Each row of a before or after table is a point. The points were changed in one or more steps. Then noise was added and the rows were shuffled. The steps act on columns, c1 being the first. Write out the steps. A step turns or swaps two columns, mirrors them in a line or flattens them onto one, adds a multiple of one to another, or multiplies or shifts one. Angles are multiples of 10 degrees, from the lower column toward the higher: turns from -170 to 170, lines from 10 to 170 but not 90. Use the fewest steps. Two steps may share a column if one is a turn and the other turns, adds or multiplies; they go together, in the order done. Otherwise the lowest column goes first.
(in the rows, 128 means zero)

Before (10 x 2)
[[104 137]
 [ 93 107]
 [132  65]
 [197 128]
 [143 105]
 [165 111]
 [202 169]
 [113 155]
 [193  75]
 [ 94  99]]
After (10 x 2)
[[131  99]
 [167  78]
 [111  45]
 [121 158]
 [ 75  84]
 [167 135]
 [110  93]
 [140 151]
 [ 46 112]
 [174 128]]
Steps: mirror c1 and c2 in the line at 110 degrees

Before (11 x 4)
[[140 210 146 106]
 [ 89  86 178 137]
 [174 186 102 160]
 [128 130 219 135]
 [129 196 139 148]
 [133 124  34  91]
 [167 171  97 121]
 [100 100  85  81]
 [ 79  89 156 128]
 [ 74 103 176 159]
 [144 148 133 153]]
After (11 x 4)
[[ 90  71  97 136]
 [128 129 197 147]
 [134 219 108  91]
 [168 167 165 121]
 [144 127 149 151]
 [141 126 212 107]
 [ 80  94  97 129]
 [175 165 181 161]
 [ 74  77 111 161]
 [128  39 145 135]
 [ 97 165  94  82]]
Steps: turn c2 and c3 by 80 degrees

Before (12 x 6)
[[168 141 182 158  97 126]
 [148  90  71 134 193 115]
 [127 174 121 178 133 111]
 [148 107  83 141  69 120]
 [127 136 138 103  80 163]
 [ 64  72 172  85 178 120]
 [148 148  98 175 183 175]
 [157  79  85 130 118 146]
 [ 69 132  85  89  66 196]
 [ 81  96 111 143 167  78]
 [ 63 139 108 102 158 161]
 [149 171  97  87 119 140]]
After (12 x 6)
[[183 139  91  89 158 114]
 [143  80 177 123 119 155]
 [132 173 133 179 135 134]
 [138 148 164 146 183 137]
 [199 132 109  59  65 228]
 [173  95 104 164 169  53]
 [ 59 141 123 154  98 172]
 [159  88 178 139 192  54]
 [150 106 170 142  68 186]
 [119 136 121  88  80 196]
 [135  70  49  94 179  49]
 [139 173 166  88 119 129]]
Steps: turn c1 and c3 by 130 degrees; turn c4 and c6 by 30 degrees; add -1 times c5 to c6

Before (13 x 9)
[[172 150 135 166  60 198 151  59 137]
 [146  72 174 166  97 171 112  58 175]
 [117 124 165  83  59 128 120 127 194]
 [152 150 167  94 157 196 129 162 110]
 [188 143 154 122  76  72 169 136 167]
 [118 132 129 170 110 148 105 119 127]
 [114 138 148 178  99 200 209 101 128]
 [112 122 140  62  73 108 151 138 176]
 [128 131 160 177 128 228 115 124 173]
 [155 166 153 211  60 154 171 112 146]
 [133 196 217 120 165 136 102 134 110]
 [ 81 146 171  76 169 196 114 189  92]
 [122 177 158  97 207 178 102 124 143]]
After (13 x 9)
[[135 127 166 119  61 126 119 137  49]
 [ 44 154 139  90  61 197 152 139 146]
 [ 60 134 176  67  95 149 111 160 118]
 [140 151 169 165 159 192 130  87 121]
 [ 98 142 152  51  61 167 170 120 171]
 [121 162 161  60 126 214 115 129 125]
 [128 139 219 146 168 159 103 119 134]
 [204 151 171 190 170 195 113 126 121]
 [127 134 129  96 109 151 108 141 157]
 [119 152 149  88  98 195 211 158 162]
 [ 97 113 154 108  76  80 170  76  97]
 [145 126 141 147  73 110 151 134  48]
 [130 152 157 142 206 188 102 135  95]]
Steps: turn c1 and c8 by -130 degrees; flatten c2 and c6 onto the line at 70 degrees; turn c4 and c9 by 140 degrees

Before (10 x 12)
[[172  65 207  98 104 159 152  32 155 153 140 114]
 [ 97 152  74 148 151 122 176  71  92 105 236 123]
 [130 122 101 133 119 110 109 135 129 151 114 179]
 [138 225  84 175 119 171 120  47  96 180 165 143]
 [136  77 167 180 159 177 177 137 167 136  62 131]
 [ 77 182 210 120 127 119 142  92 115  83 136 172]
 [124  96 140 129 187 156  91  76  81  71 110 179]
 [119 162 177 155 136 152 103 116 102 188 162 134]
 [127 133 111 133 197  75 179 103 116 105 178  83]
 [159 112 152  85 135 141 170 137 117 139 124 152]]
After (10 x 12)
[[134  78 178 131 161 185 167 138 167 136  61 180]
 [173  65 152 114 105 185 208  33 154 154 141  97]
 [127 133 178  83 197  52 110 103 114 104 178 132]
 [126  95  90 179 188 100 139  78  81  72 110 130]
 [158 112 169 149 136 151 152 134 116 139 125  85]
 [ 76 180 144 173 126  72 209  93 115  84 136 122]
 [119 162 103 134 137 212 177 114 102 187 162 155]
 [131 122 111 181 120 132  99 134 130 151 115 131]
 [ 98 151 176 121 151  99  75  70  93 106 236 148]
 [140 226 121 144 117 223  85  48  94 181 165 174]]
Steps: swap c3 and c7; swap c4 and c12; add 1 times c10 to c6

Before (11 x 18)
[[102  76 128 122  99 183  64 189 116 103 153 122 101 116 131 109 143 154]
 [164 118 125 177 107  59 196 145 174 120  92 110 134 164 103 154 197 104]
 [ 92 102 216 111 120 135 136 114 124 162 204  87 134 104 134 153 132  93]
 [104  98 152  64 129 126  90 207  90 130 147 131 119  68 116 150 110 148]
 [135 125 249 139  70 104 147  92 107 140 145  69 130  90 171 171 140 148]
 [148  55 129  55 137 190  89 130  78 138 152 108  96  82 102 100 113 137]
 [171 165 101 138 155  64 174 126 144 130 121 122 176 201 167 140 168 132]
 [104  99 154 134 153 170 135 171 120 120 125 172 111  85 112 113 144 177]
 [174 179  93  95 183 102  92 175 198 108  42 172 208 207  76 118 187 149]
 [ 78 138 105  57 105 178 103 167  69 118 143 134 159  77  68  86 133 144]
 [124 113 145 109 106 140  91  70 100 223 184  82 126  93 136 201 130 145]]
After (11 x 18)
[[127 183 137 113 104 140  91 109 100 221 185  82 116  54 136 149 126 113]
 [106  88 139 132 155 166 130 101 121 120 124 175 103 110 112  87 107 148]
 [174 132  74 137 152  64 175 167 145 130 118 122 104 167 169 194 161  99]
 [172  83  49  93 183 106  93 181 197 109  41 170  93 188  74 184 180 123]
 [135 165 216 135  69 103 149 126 104 138 143  69  41  72 167 131 127 116]
 [ 93 145 193 111 119 133 134 100 124 161 202  87  71  93 137 124 128  62]
 [ 82  90  98  55 106 176 104 135  70 119 145 136 130 126  73  63 154 112]
 [105  45 160  73 132 125  88  92  93 129 148 130 125  73 114  92 124 119]
 [147 123 150  56 138 190  92  54  80 138 154 108 150 116 105  75 100 108]
 [ 99  70 124 122 100 184  64  77 114 105 155 124 128 135 133 109  96 125]
 [166 110  81 177 107  60 191 118 171 120  88 111  75 131 101 173 113  74]]
Steps: turn c2 and c8 by 90 degrees; turn c13 and c17 by 110 degrees; turn c3 and c13 by -40 degrees; turn c14 and c16 by 50 degrees; shift c18 by -30

Before (12 x 24)
[[ 96  70 160 156 102 150 141 148 109 148 129 134 158  96 103 136 151 162
  105 158 120  36 175 154]
 [151 101 143 125 131 104 108 109 129 198 109 123 143 114 205 193  95  68
  171 136 149 116 205  56]
 [153 179 167 155 157 105 196 165  69 197 149 218 132 126 172 197 162 132
  138 154 109  74 116 164]
 [177 169 166 130 101  60 122  64 141 150 151 119  95 114 147 189 156 148
   90 119 109  90 176 129]
 [135 114 170 111  37 173 192  99 112  99  43 103 197 153 170 125  97 152
  155  64 194 114 142 139]
 [138  70 149 135 127  71 104  72  92 191 135 105 118 119  99 165 106 173
  189 128 142 107 124  98]
 [ 91  66  65  86  97  66 181  72 134 198  71 221 126 197 203  96  61  96
  104  90 132 134 173 134]
 [ 78 150 116 103 102  82 147 161 173 159 135  96 120 128 173  84 103 138
  126  76 116 119 224 178]
 [161 174  73 128 151 109 175 133 147 100 130 195  92 181 110 122 108 178
  169  50  93 127 121  88]
 [178  82 127 130  47 133 153 118 141 120  62 122 185 115 200 101 111  75
  147 136 175 129 183 131]
 [ 67 158 155 149 152 148  75 131 162  97  43 149 109 125 127 157 136  69
  192 151 193  71 103 115]
 [ 79  74  68 106 109 181 139 165 173  93 156 135 155 162 104 196  83 178
   83 151 158  95 108 181]]
After (12 x 24)
[[ 89  66  65  87  98  66 183  71 133 198  71 222 127 198 203  97  58  98
  103  89 133 132 194 134]
 [ 64 159 154 151 153 149  74 130 161  93  44 150 109 125 129 156 135  68
  192 152 193  70 125 115]
 [137  70 149 135 128  70 103  75  93 190 133 106 119 119 100 169 105 172
  186 127 140 106 144  99]
 [161 174  71 131 151 108 175 135 147 100 129 195  91 180 112 124 109 176
  169  52  93 128 137  86]
 [181 166 165 129  99  59 121  66 139 148 151 117  96 113 146 189 159 149
   93 118 111  90 197 128]
 [177  79 127 130  47 133 154 116 142 122  60 122 185 112 200  99 111  74
  148 135 173 129 201 131]
 [134 113 172 112  35 171 193  98 110  97  44 103 198 151 169 124  98 151
  155  61 197 114 162 140]
 [ 96  71 159 153 100 149 140 147 107 148 130 133 159  96 101 135 148 163
  102 157 122  35 193 154]
 [153 179 168 157 156 107 196 161  68 198 151 216 131 126 173 197 160 132
  138 152 108  73 132 164]
 [ 79 148 116 103 103  83 150 162 174 156 134  99 122 127 171  85 100 137
  127  77 114 117 244 178]
 [151 102 144 124 132 104 108 109 129 198 110 124 141 113 205 191  94  67
  170 136 148 117 224  56]
 [ 80  74  66 108 110 181 139 165 172  94 157 135 153 163 105 194  82 177
   84 149 157  94 130 177]]
Steps: shift c23 by 20

Before (13 x 32)
[[100 120  70 144 104 146 118 134 136 133 126  78 103 146  28 148 106 135
  138 133 100 145  43  90 151 190 128 146 112 170  75 104]
 [ 82 127  92 146 112 121 143 100  95 138 109 139 144 116 130 147 110 128
  147 133 101  97 144 142 128 115 137 108 110 128 151 118]
 [124 135 133 146 150  94 129 122 131   7 145 120 117 158 123  97 108 138
  146 151  99  83 115 126 188 101 106 127 106 142 126 171]
 [122 133 118 146 100 127 151 125 133 110 121 124 114 115 137 122 128 138
  140 146 116 143 157 118 127 121 126 182 155 132 127 125]
 [135 146 117  74  93 116 140 131 127 139 110 105 140 132 144 130 120 112
   86 146  97 130 136  94 130 100 138 115 110 131 143 106]
 [127 149 118  98  99  62 134 130 134 135 136 143 120 154 118 114 109  99
  138 114 112 133 133  77 119 142  77 131 115 126 142 103]
 [135 104 118 109 101 116 140 130 100  99 195 123 136 137 127 123 126 139
  126 139 113 123 161 143 113 151 134 108 115 135  94 107]
 [104 130 131 151 104 130 112 134 115 138 164  90 141 116 143 145 118 135
  133 131 176 130  88 137 115 121 137 131 106 127 121 158]
 [131 145 107 143  98 142 114 100 130 131 112 127 107 156  89 141 106 140
  142 127 113 100 160 120 117 104 121 123 115 133 129 106]
 [102 149 131 143  98 128 102 128 110 133 114 129 147 128 143 135 107  74
  144 122 100 144 141 143 114 106 116 159 112 139 149 103]
 [ 69 136 133 146 169 148 103  92 131 124 116 146  92 118 137  48 167 140
  138 138  98  88 156 144 155 133 112 125 123 130 154 112]
 [128 144 129 152  92 134 145 118 114 134 115 147 147  92 107 135 154 129
  106 148 135 101 159 142 208 102 102 121 128 176 100 107]
 [104 121 113 141 116 146 119 109 133 123 128  72  77 150 135 137 116 118
  147 139 181 132  80 107 221 116 130 107 169 135  78 112]]
After (13 x 32)
[[145 149 148 144  97 135 103 129 123 132 112 131 148 131 151 136 110  77
  147 121 100 145 139 143 108 137 116 157 128 139 146 105]
 [130 146 127 152  93 136 145 119 122 134 113 147 149  93 100 135 150 130
  106 147 135 101 158 142 232 133 104 122 133 175 100 108]
 [121 148 135  99  99 180 133 129 140 134 135 145 121 155 121 112 108  99
  140 114 112 133 131  79 114  79  75 133 117 125 143 103]
 [162 135 177 142 172 110 102  91 134 124 116 145  90 119 145  49 167 140
  137 138  99  83 156 144 164 116 113 123 122 130 156 113]
 [145 129 146 151 104 132 110 133 133 140 162  91 142 116 143 146 121 136
  135 132 178 131  90 137 111 161 133 132 124 128 123 156]
 [123 130 185 146 111 141 140 100 117 138 108 142 144 114 136 148 110 126
  148 132 100  94 144 142 125 126 140 107 133 129 153 117]
 [122 133 139 147 101 135 151 123 117 110 123 125 113 114 135 120 126 138
  138 147 115 142 155 118 129 115 124 185 138 132 128 124]
 [114 104 127 110 101 128 142 130 114  99 196 123 137 139 117 124 125 138
  128 135 115 124 162 143 107  79 135 110 138 136  96 106]
 [110 146 134 143  98 126 115 101 137 129 109 129 106 154  89 141 106 142
  141 127 111  99 157 118 114 133 121 123 122 134 130 106]
 [125 121 156 141 115 114 120 110 110 124 131  71  76 149 119 138 115 119
  149 139 181 130  78 108 247 179 130 109 142 134  77 111]
 [117 147 127  72  93 152 138 133 135 137 110 108 140 130 149 129 120 112
   87 147  96 131 136  92 131 139 135 113 124 134 145 105]
 [ 95 118 185 142 104  81 118 133 141 133 127  80 100 146  13 149 105 134
  136 134  98 145  43  91 159 145 129 144 119 170  74 104]
 [132 135 130 146 149 172 131 123 140   9 146 122 117 156 122  97 108 137
  147 150  99  81 116 127 206 144 108 128 119 142 127 170]]
Steps: turn c1 and c3 by -120 degrees; turn c6 and c26 by 150 degrees; add -0.7 times c23 to c26; flatten c9 and c29 onto the line at 140 degrees; add 0.3 times c31 to c15; multiply c25 by 1.3
